Rows are points. The points of each table are mixes of a few directions, plus a little noise. How many directions does each table use, and how many do they share? Where both have some left over, give the other angles between the two spaces (their principal angles), to ten degrees, smallest first.

First (5 x 3)
[[ -8  56  -7]
 [-42 -29 -10]
 [ 47  51   9]
 [ 29 -43  12]
 [-27 -34  -4]]
Second (7 x 3)
[[-21  23  -8]
 [  2  40  -3]
 [-53 -96  -7]
 [ 17  15   4]
 [  7  39  -1]
 [ 42 -49  16]
 [  6  27  -1]]
Directions: first 2, second 2, shared 2

First (8 x 6)
[[ -8 -25  26  51 -35  11]
 [  1   7  51  14 -48 -37]
 [  5  20  45 -10 -38 -48]
 [  6  14 -44 -42  48  11]
 [  9  33  33 -35 -21 -52]
 [ -6 -22 -51  10  42  52]
 [-11 -37 -32  44  18  58]
 [  4  10 -28 -29  32   6]]
Second (9 x 6)
[[ 11  -2  -5 -11 -17   6]
 [-18  -3 -19  38  25 -18]
 [ 23  65  26   7   3   5]
 [-32 -52  -4 -13   9 -22]
 [ 21  36 -26  51   6  30]
 [-25 -71 -71  38   3 -14]
 [ 19  39  26 -34 -21 -33]
 [-36 -58  13 -30  10 -17]
 [ 37  48  60 -44 -19  63]]
Directions: first 2, second 4, shared 1; angles 90

First (9 x 11)
[[  43   13   13   20  -31    9  -38   18   28  -16   -9]
 [  14   -6  -16  -30  -54   16  -10    9   10   38  -23]
 [ -14    3  -14   17  -14   -7  -21    5  -17   10  -47]
 [  -6  -39   10  -21   68   -8   24   -6    1  -12    6]
 [  -8  -27    1   33  -52   26  -16    5  -16  -12  -20]
 [ -14   52  -23   20  -42   32   -2    2    2    6   53]
 [  -1    4  -31   10   17   17  -39   26   14    5  -38]
 [ -19   43   65  -41   89 -107  107  -71  -34  -11   92]
 [   5  -44   -3   -8   22   22   -5   12   11   -8  -11]]
Second (8 x 11)
[[ 25   8 -19   7 -20 -43  21   3   6  24 -26]
 [-19 -23 -17  22  22  48   4  -4 -25 -33  34]
 [-44   7  37 -48  -1   2 -33  30  29 -70 -16]
 [-12 -23  22 -11   0  43   0 -19  -4  37  31]
 [ 70  49  -8  51  16 -43  -6 -29 -13  80  -9]
 [-63 -26   8  26   9  33  11  20  16 -56  32]
 [ 53  12   2 -24 -38 -53  18 -17  12  99 -35]
 [ -9  -3 -25 -22  12  15 -14  17 -21 -82 -12]]
Directions: first 6, second 5, shared 2; angles 70, 70, 80

First (10 x 14)
[[-33 -27  25   5  -8  36  20  -3  25  16  19 -13 -34  -5]
 [ 55  45 -42  -8  13 -61 -32   5 -42 -27 -32  22  57   9]
 [ 17  14 -13  -2   4 -19 -10   2 -13  -8 -10   7  18   3]
 [ 59  48 -45  -8  14 -66 -34   6 -45 -29 -34  24  61   9]
 [-74 -61  57  11 -18  83  43  -7  56  36  42 -30 -77 -12]
 [-73 -60  56  10 -18  82  43  -8  56  36  42 -30 -76 -11]
 [-25 -20  19   4  -6  28  15  -2  19  12  14 -10 -25  -4]
 [ 26  21 -20  -4   6 -29 -15   2 -20 -13 -15  10  27   4]
 [ -6  -5   5   1  -2   7   4  -1   5   3   4  -3  -7  -1]
 [ 54  45 -42  -8  13 -61 -32   6 -42 -27 -31  22  57   9]]
Second (10 x 14)
[[-16  18  47  13  20 -54  55  38 -23   9   3 -93 -89   6]
 [  7 -39 -30 -20   1  55 -31  -6  43 -22  17  43  27  -2]
 [ 11  10 -27   1 -22  16 -36 -37  -8   7 -16  67  75  -4]
 [ -4   2  11   2   6 -11  14  11  -3   1   3 -24 -24   1]
 [ -6  74  36  35 -14 -87  32 -10 -80  43 -39 -37  -4   2]
 [  3  -3  -8  -2  -4   9 -10  -7   4  -1  -1  16  15  -1]
 [  8  -5 -23  -5 -12  25 -29 -22   8  -2  -4  49  49  -3]
 [ 13   5 -33  -2 -23  26 -42 -39  -2   4 -14  76  81  -5]
 [-10   1  28   4  17 -26  35  30  -4   0   9 -61 -63   4]
 [ -6 -63   0 -26  31  47  11  42  65 -37  43 -37 -67   2]]
Directions: first 1, second 2, shared 0; angles 50

First (11 x 24)
[[-107  -39   23    3    7  -65   84   27   -8  -16  -76   37   56   36
   -32  -14  -34  -54  -26   -6   53   74  -75   21]
 [  29   -8    8   18   -2   33  -22    3   -3   -1    9   -2  -39  -18
     3    3   18    9   -6  -13  -12  -11   13   -9]
 [  41    8  -23   12  -17   24  -50    3    9   14   23  -10  -42   -4
     7    8    7    7    1    0  -12  -47    1   -9]
 [   2  -18   10   20    0   21   -9   10   -5  -10  -14   11  -35   -5
    -5    3   13   -3  -14  -16   -1    7   -8   -8]
 [  51   21   -6  -17   -9   -9    2  -18    7   47   65  -52   42  -32
    16  -16  -14   12   27   24  -12  -51   44   18]
 [ -21   39  -18  -34   24    1  -15  -22    0  -44  -18   25    6   32
    11   24   14   31   13    7  -19   37   20  -20]
 [  43    7   -9   11   -4   40  -48   -4    3   -3   20   -5  -51  -11
     9   12   20   21    2   -7  -23  -28   21  -16]
 [ -50  -59   49   29    1  -23   73   27  -14    6  -38   11   24  -14
   -25  -27  -13  -44  -29  -20   37   43  -40   22]
 [  32   16  -25    3  -10   24  -50   -2    7   -1   15   -1  -41    6
     8   15   10   14    5    1  -15  -33    4  -14]
 [ -23   47  -46  -40    5  -32  -20  -14   13  -13   -5   11   27   47
     9   20  -15   11   21   26   -3    1   -9   -5]
 [   4  -12   36   -6    7  -14   54   -8  -10   20   23  -27   54  -37
     0  -27   -8   -2    5    3    4   11   31   20]]
Second (10 x 24)
[[ 10 -33  12 -50  -7 -39  -1  13 -30  30   5 -26  18 -19  23  11 -18  23
   26 -19   2  20  13  -8]
 [-19  60 -20  88  13  68   4 -24  55 -54  -6  45 -30  32 -41 -21  32 -42
  -46  34  -4 -35 -21  16]
 [  9 -41  -2 -26 -10 -18 -19  18 -30  22 -16  -4  -1   0  19  14 -13  28
   16 -15  -5  14  -3 -12]
 [ -1 -18 -17  25  -6  22 -25   9  -5  -6 -28  27 -24  23  -2   6   3  11
   -9   2 -10  -5 -20  -7]
 [ -7  23  -7  33   5  25   2  -9  21 -20  -2  17 -11  12 -15  -8  12 -16
  -17  12  -1 -13  -8   6]
 [-25 121   6  73  30  51  56 -53  86 -63  49   8   6  -1 -54 -40  39 -82
  -45  42  14 -39   9  36]
 [ 12 -42  10 -53  -9 -41  -7  18 -37  34   0 -25  15 -17  27  15 -21  30
   28 -21   1  22  11 -11]
 [ -1  17  12 -14   5 -13  19  -8   6   2  21 -18  16 -15  -1  -5  -1 -11
    4   0   7   2  14   6]
 [ 15 -56   8 -59 -13 -45 -14  24 -46  40  -8 -24  13 -16  32  19 -24  39
   32 -26  -1  26   8 -16]
 [  6 -30  -3 -16  -8 -11 -15  13 -21  15 -13   0  -3   1  13  10  -9  20
   10 -10  -4   9  -3  -9]]
Directions: first 4, second 2, shared 0; angles 30, 90
